Every row gives one point. The last column is the point's height on a tilted bowl or saddle (a function of degree 2), plus a little noise. Count its main directions that bend up, bend down and stay straight.

Points (16 x 4):
[[  0   7 -21   1]
 [-40   9  -6  19]
 [ 22   4   5  19]
 [-26 -30  21 -19]
 [-43  -3  22 -56]
 [ -1 -36  95 -13]
 [ 18 -15  50  47]
 [  5  -6 -11  -2]
 [ 28  34   2  46]
 [-16 -65  58  39]
 [ 10 -13 -47 -22]
 [ -3  15  15 -10]
 [ 13  -8  33  20]
 [ -2  14 -79   8]
 [ -2  42 -12  40]
 [-37 -13 -20  47]]
Directions: 2 up, 1 down, 0 straight

Points, 25 rows:
[[-34  24  50   9 -31]
 [-10  32 -18  24  -5]
 [ -9  -1 -18 -40  34]
 [-16  40 -42  17   4]
 [ -2  19 -37 -16  33]
 [-25   8  14 -33  15]
 [ 14 -24 -61 -47  -1]
 [ 33 -57 -21  -7  15]
 [-46  16 -22 -13   7]
 [ 35  -4 -69 -31  -9]
 [-10  21   1 -31  27]
 [-32   8  13 -37  10]
 [ 40  44 -17  17 -29]
 [-52  14  42   7 -42]
 [-44  -7 -37  17 -30]
 [-21 -37 -25 -73   0]
 [-23 -15  16 -19  26]
 [-16  39  23  21 -21]
 [ 45  48 -36 -37   4]
 [-10 -10 -31 -20  24]
 [-35  15  13  51 -39]
 [-30  -1 -48  19 -22]
 [ -6 -20  13  19  42]
 [-60 -48 -41  27 -99]
 [-18 -21  -9  36   4]]
Directions: 1 up, 3 down, 0 straight

Points, 47 rows:
[[-22 -25  15   2  73  32 -18]
 [ 11 -32  22  30  -6 -63 -12]
 [ -1 -16  20  27   5  60 -11]
 [ 10 -47  34 -67 -17   9 -52]
 [ -1  45 -38  -9  19  85 -21]
 [-24   2 -19  37  38   7 -12]
 [-10  32   4   5  16  63 -13]
 [-26  27 -48   1  28 -12 -11]
 [-39 -12   3  17  15 -12  -2]
 [ -4 -32 -29 -68 -20  14 -59]
 [ 19  48  10 -13 -13 -32  -7]
 [ -9 -41  -9   4  -4   7  -6]
 [ 37 -30  -4  32 -39 -26 -39]
 [ 44 -43   9   5   3  44 -36]
 [ 44 -27  -3  26 -13 -26 -29]
 [-24  13  61  43  -9 -50 -46]
 [ 12  15 -55  -8 -21  44 -16]
 [ -6 -36 -15  25  33   9  -8]
 [  5   8  -2 -13  11 -44   8]
 [ 17 -21 -30   2  -3 -15  -9]
 [-35 -39  -2  66  48  11 -40]
 [-52  12  -5  33  60  -5 -38]
 [ -2   8 -16  94 -11  13 -46]
 [ 20  -7 -13 -11 -79  10 -54]
 [ 50 -12   7  28  -6 -41 -27]
 [ 44  44 -15   3 -63   9 -30]
 [-15   4  13 -37  25   9 -13]
 [-31  30  41  12  17   0 -28]
 [ 17 -13   4 -40  36  14 -21]
 [ 19  59 -66 -52 -17  -9 -35]
 [ 11  36  12  -3  19  13 -14]
 [ 23 -50  60   5  13  29 -31]
 [-39 -35  -3 -28  -7 -15 -12]
 [-42 -22 -18 -53 -36  22 -54]
 [-11 -56 -58  22  20   3 -42]
 [  2  14  -3 -65   4 -58 -15]
 [ 10 -12 -15 -27  -1 -11  -6]
 [  1  10  18  26  11  52 -12]
 [ -9  14 -24   5  12   1   4]
 [ -8   3 -37 -18 -17   6  -8]
 [-35  -8 -72 -26  60 -18 -61]
 [-42 -25 -44 -35 -47  15 -57]
 [  5  14 -16  26 -15 -48   5]
 [ 11 -31  -6 -56 -20  36 -49]
 [-36 -46  12  24   6  56 -11]
 [  6 -33  23 -35 -31  16 -34]
 [-19  62  15  29 -23  25 -24]]
Directions: 0 up, 4 down, 2 straight

Points, 71 rows:
[[  22  -26   31   -7  -25   43   27    2   20]
 [ -33   16   75   20    9   19  -20   36   47]
 [   7  -23  -15   21   -8  -30   37  -25   14]
 [  48  -10  -16   81   16  -63    0  -22   56]
 [   3  -15   32  -40   45   17  -32   49   24]
 [ -45  -25  -12   11  -34   27   17   27   19]
 [   7    5   -9  -13  -65    4  -51   -5   25]
 [   5   59  -40    5 -114   -1   53  -21   53]
 [  34  -33  -24   30    5  -16   36   60   33]
 [  30  -39   -8    3   23   21  -56   52   26]
 [  39   -7  -71   -6   33  -65  -24    0   50]
 [   8   -9    2   31  -18   53   33    0   19]
 [  44   28    8    5  -11   41   46  -11    9]
 [  33   14   15  -23  -16   65   12  -17   27]
 [ -24   16    7   75   18   24   51  -21   44]
 [ -15  -24   26  -52   -2   14    5  -44   39]
 [   4  -32  -17  -37   -4  -16  -70   55   37]
 [  53    5   14   19   14    6  -18   35    1]
 [  -7   69   14   38   22  -13  -34   -2   33]
 [  18    7  -24    6   52    5  -90    5   16]
 [ -24    6  -72    6   39    9  -18   24   21]
 [ -58  -39    1  -17  -21  -25  -32   22   31]
 [ -14  -63   33   44   21    2   47  -37   38]
 [ -61   17  -18  -36   -3    0    5    7   11]
 [ -11   20   11   41  -26  -12   -2   -8   22]
 [ -31  -13   -3  -24  -25    1   22  -40   16]
 [   1   32   26  -40    0  -10   24    9   20]
 [   3  -52   -6    8   18   -1  -20   46   32]
 [  10   29    5    5   -6   50    2   22   18]
 [  17    0   37   37   -1   12   -7  -10   15]
 [  -3   62    6   29  -37  -84   10  -16   65]
 [ -37  -19  -15  -22  -27    9  -19  -15    5]
 [  -6   17  -20  -35    3  -39  -13  -28   19]
 [ -27    0   18   50   -1  -13  -23    8   33]
 [  47  -38  -27   38   -7  -15    5   16   21]
 [  -4   20  -52  -51  -12   25  -19  -17   19]
 [   3   -5  -42  -15  -20  -11   -3   42   24]
 [  25   52  -50  -55  -45  -22   14   -5   45]
 [ -12  -19  -18   59   23    1   41   20   31]
 [  -9  -17  -27  -29    6   39   35   -4   26]
 [  24  -64   20  -19   17   43   13  -16   33]
 [  37  -29  -19   61   45   18  -24  -10   34]
 [ -48   17  -13    6  -31    0  -37  -34    0]
 [  15   18   -2  -16   15  -28  -29  -32   14]
 [  34   14  -10   25  -11  -15   27  -16    6]
 [   5  -11  -19  -57    1   16   54   42   53]
 [  34   -2  -20  -10   11    9   16   39   14]
 [  -7  -20  -38   14   23   15   16  -74   26]
 [  17   19   -1   -9   71   18    1  -23   24]
 [  14   36   30  -73   16   15   52  -11   43]
 [ -77   41   15  -18  -51    2  -47    9   17]
 [  17  -44  -71   18    7   -5  -15   -3   22]
 [   3  -21   17  -32   13  -13  -13   21   21]
 [  53    2  -27   12    8  -14  -32  -28   17]
 [ -32  -25  -15   -4  -13  -16   30   14   20]
 [ -23  -40  -26  -40  -33  -36  -76   -3   32]
 [   8   48   12  -28   17   10  -17  -28   13]
 [  32   17   67   31  -27   61  -68   39   46]
 [   5  -49   -8   23   40   23   26   17   27]
 [   0  -26   -9  -65   46   29   23   -7   54]
 [   3  -18   55  -47   13  -27   22   53   50]
 [ -20  -38    4  -20   24   46  -27  -12   23]
 [  36   16  -14  -14    7    5   40   11    9]
 [ -27  -34  -13  -16   21  -33  -91    6   22]
 [   1  -45  -25   25   17   -5   16  -41   17]
 [  -1   10   12   34  -26   23   24  -12   15]
 [  -5  -59   33  -34   37   37  -24  -11   42]
 [  -5    9  -11   54  -17  -68  -11  -19   51]
 [ -39  -56   -3   42  -49   12  -21   20   35]
 [ -19  -32    4   32   43  -22   26  -10   30]
 [  34   10    6   20    5  -28  -51   21   17]]
Directions: 6 up, 1 down, 1 straight

Points:
[[  -2   31  -64  -13   18   -2   56  -11  -14]
 [  -7  -39   35  -13   15  -64    7  -26   22]
 [ -25   35   -6  -27  -15    4   31  -29  -38]
 [ -14   -3   27  -79  -18   22  -65   17  -47]
 [  35  -16   23   15   70    3   -6  -15  -35]
 [ -15  -14   14   -4   21  -22   27  -44   -7]
 [ -10  -63  -13  -26  -14  -19    7   35  -26]
 [  35  -40   18  -49    1   14    8  -25  -33]
 [ -21  -28   31   19   43   13  -34   26  -14]
 [  36  -49  -31  -46   42   19  -40    1  -68]
 [  -7  -12   -6   11  -12   55    8   16   -2]
 [  16  -15   37   21    0   -4   34  -15  -16]
 [  -2    5   98   33    1   -2   -6   35   20]
 [  40    4  -10   15  -41  -19   34   34   -1]
 [   3   34   30  -12  -19  -19   25  -21  -19]
 [   5  -28   28    7   -7   45  -23   25   -4]
 [  -3    8   39   23   27  -22  -85  -10   -2]
 [  -6   -1   28  -41  -21   26   12   20  -34]
 [   5  -23  -33  -20  -37   -1   -3   30   -5]
 [ -29  -32  100   -8   24  -44  -11   26   16]
 [  22  -52  -27   40   40   33  -19  -24  -38]
 [   1    4   51  -15    1   -8  -81   30   23]
 [   7   -1  -18   46   -6  -20  -25   19   -1]
 [  17   -8  -10   21   14   31   44   15  -19]
 [ -13   61    5  -53  -62  -20  -35    5  -66]
 [  71   23   28   59  -37  -20  -15  -29  -44]
 [ -51   18   -4  -18  -13  -38   30   28  -35]
 [  -7  -28  -22   20   32  -10   -1   -6   -7]
 [  -7   19    7  -58  -14   21   49  -18  -64]
 [  16 -102    7    1  -17  -20   81    5  -31]
 [ -19  -55  -27   35  -37   21   42   32  -22]
 [  40   31  -17   -9   29    2   56   -7  -47]
 [ -17    5   20   -6   22   -3   48   42  -39]
 [  -5  -35  -26  -37    3   -1   -3  -28  -19]
 [ -11   34   42  -10   43    3  -10  -16   -3]
 [  11    3  -33  -22   15   60   74   63  -65]
 [ -12   -7  -84  -32  -43    3  -11  -15   19]
 [  -3  -13  -17  -53    7   67   41    0  -65]
 [ -57  -48   -6  -60   -7  -19   11   21  -67]
 [ -40    1   12   22   15   -3   32  -43  -13]
 [ -43   20  -13   12   52   -2   -5    2   -8]
 [ -30  -24   20   14   38  -25   24   18  -21]
 [  34  -14  -34  -17    2   18  -21    5  -16]
 [  18  -19  -33  -25  -35   17  -37   15  -10]
 [ -12   -4   34  -19  -61    8  -27  -34  -11]
 [  17  -31  -51  -20  -73   33  -58   23   -4]
 [  96    9   -8   11  -72  -18  -25  -38  -31]
 [  27   32   -2  -11  -54  -25    0  -23  -15]
 [ -12  -16   13   15   42    2   -1  -11  -15]
 [  -1   -7   43  -20    3  -48   -9  -12   14]
 [  -8   37   23    5   -5   15  -20  -12   -2]
 [   5   -5  -15    4  -60  -36   23   16   11]
 [ -36   38  -18    6   45   87  -14  -20   36]
 [  47   25  -24   10   52  -11  -40   -3  -42]
 [  -6    8  -34   39  -10  -41   49   -8   19]
 [  12   23  -16  -63  -56  -15  -58   23  -45]
 [  18    9   25  -29   16    6   -4  -25  -17]
 [ -22  -20  -16  -16  -38   38    3    1  -17]
 [   0   19  -20  -80   37  -60  -17   38  -42]
 [ -11    5   35  -23    4    3   31   40  -33]
 [   4   38  -26   23   -6   11  -14   19    2]
 [  16  -15   38   -4   12   24  -22  -28   -6]
 [  24   19   -8  -11   24   20   13  -17  -27]
 [  25   14   -9  -38  -11    7  -30  -19  -28]
 [ -17  -42   -9  -60  -18 -106  -11   22   52]
 [ -20   19    5   11   26   38   19  -51  -13]
 [  10   23  -37  -26  -11  -74   23  -28   20]
 [  42  -19  -29   -7    3    5   13  -26  -15]
 [ -59   27   16   -6   37    1   20  -36  -26]]
Directions: 2 up, 4 down, 2 straight

Points, 67 rows:
[[-14  -3  59  31 -24  -4 -37 -31  33]
 [ 24  -1  16 -53   1 -50  29  25  55]
 [  8  39 -20 -10  19  -1  37  47  42]
 [-43   3  -6   4  23  33 -14 -37  15]
 [ 27 -11 -38   2 -23   5  51 -19  18]
 [-11  52  66 -40   1  15 -15   6 -57]
 [-64  24  64   5  -6 -19 -21 -65  36]
 [  0 -21  -6 -34   5  -1  57  18   4]
 [-10  12  29  61  22   7 -24 -21  14]
 [-13  10  30 -27 -38   0  -7  31 -21]
 [-19 -12   6  15  43  -6 -44  16   0]
 [ 20  14  27 -34  67 -34  -4 -31   8]
 [-40  12  11 -17 -10   4 -14 -14 -20]
 [ -2   4 -27 -12 -12  29 -20   4   8]
 [-13  16  21 -51  -3   4  14  11  -4]
 [  5 -31 -71 -24  25   8 -18  27  50]
 [-20 -23 -30 -15  16  31 -11  20  23]
 [ 34   8 -69  29  17 -45  21   2  69]
 [ 26  46  23  26 -25 -38 -44   6  35]
 [-45 -30 -35  39  -4  11  24  -2  29]
 [-42 -15 -16 -13  20 -69 -28  69  13]
 [-35  -8  23 -74  27  42 -17  26  27]
 [ 49  41  33  10  -7  25   1  24 -28]
 [ 14  23   0 -35  81  12   4  11  19]
 [-33   0 -64  55  35   7   4   1  81]
 [ 21  32   3  -4 -16 -13 -51 -26   2]
 [ 13   2  54 -17  44  29 -23  -1 -36]
 [-43  32  15  26 -37 -31  17   6   3]
 [ 18  59   7  15  63  29  74  -8 -11]
 [ 15  16 -22  28  17 -24  55  -5  35]
 [-14  43   4  17  24  18  12  49  -8]
 [  9 -28 -51   1 -34   4  -7  -6  20]
 [ 17  92  11 -11  55  71  11  18 -88]
 [-25  21  -9  18 -29   2   2  38  -3]
 [ 34  14  -7  55   2 -22   7   9  44]
 [ 21 -28  29 -37  33  51  -7   6   9]
 [-18  -5  41  27 -51   3   6 -19  12]
 [  4 -11  31 -54  33  63  14 -30  20]
 [-25 -27   7  18  68   6 -18  35  35]
 [-35 -37 -48   4 -14  26 -80 -43  20]
 [ -7  -8 -28  -5  -8  -6 -46  -4  -4]
 [-17  10 -45 -10  11  -7  21 -25  29]
 [  5   0  27 -73 -95  22 -13  41   5]
 [ 52 -52 -33 -65 -31  23  41 -25  37]
 [ -9  58  15  31  19  30 -12 -11 -35]
 [-25   9  18 -14  41 -67 -48   2  -1]
 [-28  30 -20 -27 -16   0   7   6 -10]
 [-53  17 -10  22 -40  -5 -15  14 -17]
 [-26 -30  21  45  17 -24   3 -25  23]
 [  9  28  47  20 -49  22 -52   2   0]
 [-35  43 -41 -25 -48  71 -42   1 -25]
 [ 49  18  21  -5  -3 -44 -68  -1  15]
 [ 42 -52   5  -7   4  13  16 -47 -26]
 [ 21  29   6 -29 -11  52 -12  22 -13]
 [ -4 -15   5 -25   4  12  60 -11 -13]
 [ -4   6  30 -27  26 -15  43 -28   4]
 [ 10  39  10   0 -28  69 -25  -3 -27]
 [ 11 -24   9  -7  26  25 -21  45  19]
 [ 25  14   6  -9 -16 -34  38 -30  26]
 [  2   1  11   0  38  69  26 -30  -9]
 [-45 -19  16  -1  15 -22 -16  21  -3]
 [ 16   0 -40  35  42  -8 -35   4  13]
 [ 31 -13 -18 -72 -34  42  21  13  59]
 [-37  31  -3 -11  18  43 -74  -2 -65]
 [-19 -33  40  40  32  12  16   0   2]
 [-56  47 -76   8 -16   5  19  12  30]
 [ 49  -8 -14   4 -37  19  36 -16  14]]
Directions: 5 up, 3 down, 0 straight

Points:
[[-33  22 -36  -3  19  28   1   7 -23]
 [ 28  18 -32 -15 -35  17  27   7 -19]
 [-18  -2  35  -7  -2 -10  -2  14   5]
 [-16  14 -31  23 -12   3  -1 -13 -10]
 [-28 -58 -43 -27 -48  11 -56  -1  29]
 [-49 -74  -6 -19 -34 -19   0 -40   0]
 [ 23   7   5 -36 -41 -29  19 -48  34]
 [ 65   3 -57   9  33 -15 -12  17  37]
 [-22 -21   5  10  31 -16  -4  31   9]
 [-22  -4  24  15  69  12  -2  -2  29]
 [ 46  32  29  24 -13  56  36   2  15]
 [ -2 -54 -26 -57 -34 -24 -10 -31 -15]
 [-18   7  26   4  47  68  36  44  20]
 [-13  13  45 -59  21 -54  32  -3  35]
 [ -4  -2   0 -22  12 -47  -3   7   7]
 [ 14 -42 -36 -20  43  11  -6  70  55]
 [ 17  18 -38  32  35   0 -74 -25  36]
 [ 46 -38  11  37  -2   7  13 -18  41]
 [ 38   6 -58   6   4 -24 -26 -34   5]
 [ 70   0   7 -48  -2  11   4  27  71]
 [ 32   9  34  27  73  -7   0  23  75]
 [  8 -38 -25  10 -20 -78 -31  36 -15]
 [  8  38  49 -22 -37  -6  38  -8  13]
 [ -7  11  -8  -9  18  -6  28   5  -3]
 [-39 -34  34 -38   7 -11 -11   9  -1]
 [ 14  29 -20 -23 -17 -17  10  29 -11]
 [-15 -26   8  14 -29  94 -30  18  28]
 [ 31   7  18 -15  32 -13   7 -27  32]
 [ 16 -35  16  26  -3  13  11  -9  17]
 [ 15  29  17 -24  54  12  29  34  54]
 [ 35  -2  -5   9  53  19  36  -3  56]
 [-28 -15 -35  36  -7  20 -24 -31  16]
 [ 27 -17  45  -5 -26   7 -27  56  24]
 [ 30 -43  48  58 -54  31 -16  30  42]
 [-30 -25 -41  23  41  -1  19 -38 -11]
 [  0 -22 -31 -17 -37   4 -25  24  -7]
 [-48 -11   0 -63  30 -14  34  39   4]
 [ 60   6  16  45  -7  16  14  -5  49]
 [ 66  17  11  44  -9  61 -87   9  77]
 [  0  -3   9  29  13 -31 -16 -37  20]
 [-39   5 -64  -7   0 -11  -3  -4 -12]
 [-38 -28   1 -21  69 -30 -19  48  41]
 [  8  -2  -8  -5 -10   3  69   4   3]
 [-24  47  26 -52 -11 -17  26 -25  -4]
 [ 14 -10  19   6 -49 -15 -69 -50  73]
 [ 39  38 -33  -4   4 -37  54  17  31]
 [  4 -17 -44  13  -7 -39 -26   4  -4]
 [-21  31  18  18   4  28 -16 -47   7]
 [  9 -34 -51  -3   6 -37   2  12 -17]
 [ 25  50  59 -22 -10  -1  12   2  20]
 [  1 -17  34 -14 -38  19  10  22   1]
 [ -6  45  42 -15  12 -16  40  14  15]
 [-48 -18 -76 -43  55 -22 -46   0  33]
 [ -3 -16   6 -50 -11  47  -9  20   8]
 [ 12   6  34 -26 -15 -52  -5 -38  35]
 [ 59  -8 -14 -51 -53 -17  -4  51  18]
 [  2 -59 -27 -32  26  33  14  33  28]
 [ 13  11  77  -9 -72 -42  14  19  55]
 [-17 -19  27  39  14   2   0  11   7]
 [-14 -49  31 -82  10  -3  27  18   6]
 [  0  21 -25  -3 -16 -23 -26  16  -1]
 [ 40 -10 -17 -26 -38  49  38  67  15]
 [-35 -42 -63   8 -37 -37 -24 -25  17]
 [ 27 -71 -16   1 -23   7   8  12   4]
 [-22  24   4  36 -23 -25 -11   2  18]]
Directions: 3 up, 1 down, 4 straight
